Each row is a point. To make a cloud, some directions were put in groups of two or more. Within a group, all points are equally far from the middle, so they leave a hole (a ring in 2 directions, a hollow ball in 3). The other directions are filled evenly. Then the cloud was stretched, turned, moved and blurred a little. How many holes are there, and how many directions does each take, smallest first?

Cloud:
| -26 |  40 |
|  -5 | -43 |
|   0 |  45 |
| -44 | -37 |
|  72 |  55 |
|  46 | -26 |
| -22 |  59 |
|  33 |  10 |
|  26 |  36 |
|   0 |  62 |
|  18 | -42 |
|  36 |   2 |
|  59 |   4 |
Holes: 0

Cloud, 19 rows:
|  24 |  20 | -51 |
|  29 | -26 |  75 |
|  42 |  46 | -28 |
|  55 |  -1 | -17 |
| -41 | -66 |  57 |
| -22 | -68 | -54 |
| -13 |  -8 |   0 |
|  71 |   0 |  33 |
|  33 |  24 |  30 |
|  32 |  44 |  -1 |
|  40 | -34 | -40 |
|  -4 |  12 | -11 |
|  66 |   4 |  35 |
|  -6 |   5 |  -2 |
|  35 |   8 |  20 |
|  14 |  26 | -23 |
|   8 |   1 |  35 |
| -18 | -78 | -56 |
| -21 | -87 | -62 |
Holes: 0

Cloud (21 x 3):
|  52 | -16 | -11 |
| -21 | -30 | -43 |
|  73 |  26 | -46 |
|   2 |  29 |  51 |
|  28 |  -6 | -88 |
|  49 | -18 | -36 |
|  59 |  26 |  -5 |
|  52 | -19 | -18 |
|  64 |   4 | -39 |
| -32 | -44 | -19 |
| -48 |   1 |  -3 |
| -23 | -32 | -38 |
|  12 |   4 |  73 |
| -12 |  59 |  -4 |
|  34 |  80 | -18 |
| -53 |   2 |  27 |
|  23 | -59 |  11 |
|  39 | -12 |  43 |
|  58 |   2 |  -9 |
|  15 |  36 |  39 |
|  66 |   9 | -39 |
Holes: 1 (2)

Cloud:
|  15 |   4 | -18 | -84 |
| -16 | -49 |  34 | -79 |
|   0 |  24 | -59 | -18 |
|   2 |  -6 |  -4 |  60 |
|   8 | -17 | -52 | -68 |
|  20 |  85 |   9 |  -1 |
| -50 |  28 | -40 |  -4 |
|  -7 | -56 |  -2 |  13 |
|  11 |  62 |  12 | -35 |
| -41 | -29 |   6 | -63 |
|  -2 | -10 | -57 |  14 |
|  -9 | -46 |  38 | -81 |
|  27 |  64 |  34 |   2 |
| -57 | -22 |  -4 | -21 |
|  13 | -34 | -28 |  33 |
|  38 |  28 | -51 | -35 |
| -29 | -66 |  17 | -53 |
| -16 | -35 |  53 | -16 |
|  23 | -10 |  55 | -45 |
|  42 | -34 |  22 |  21 |
|  73 |  23 | -34 |  -4 |
|  59 | -12 |  39 | -13 |
| -38 | -53 |  20 | -39 |
|  68 | -37 |  12 |   9 |
|  73 | -17 | -26 |  19 |
|  -2 |  36 |  61 |  -9 |
Holes: 1 (3)
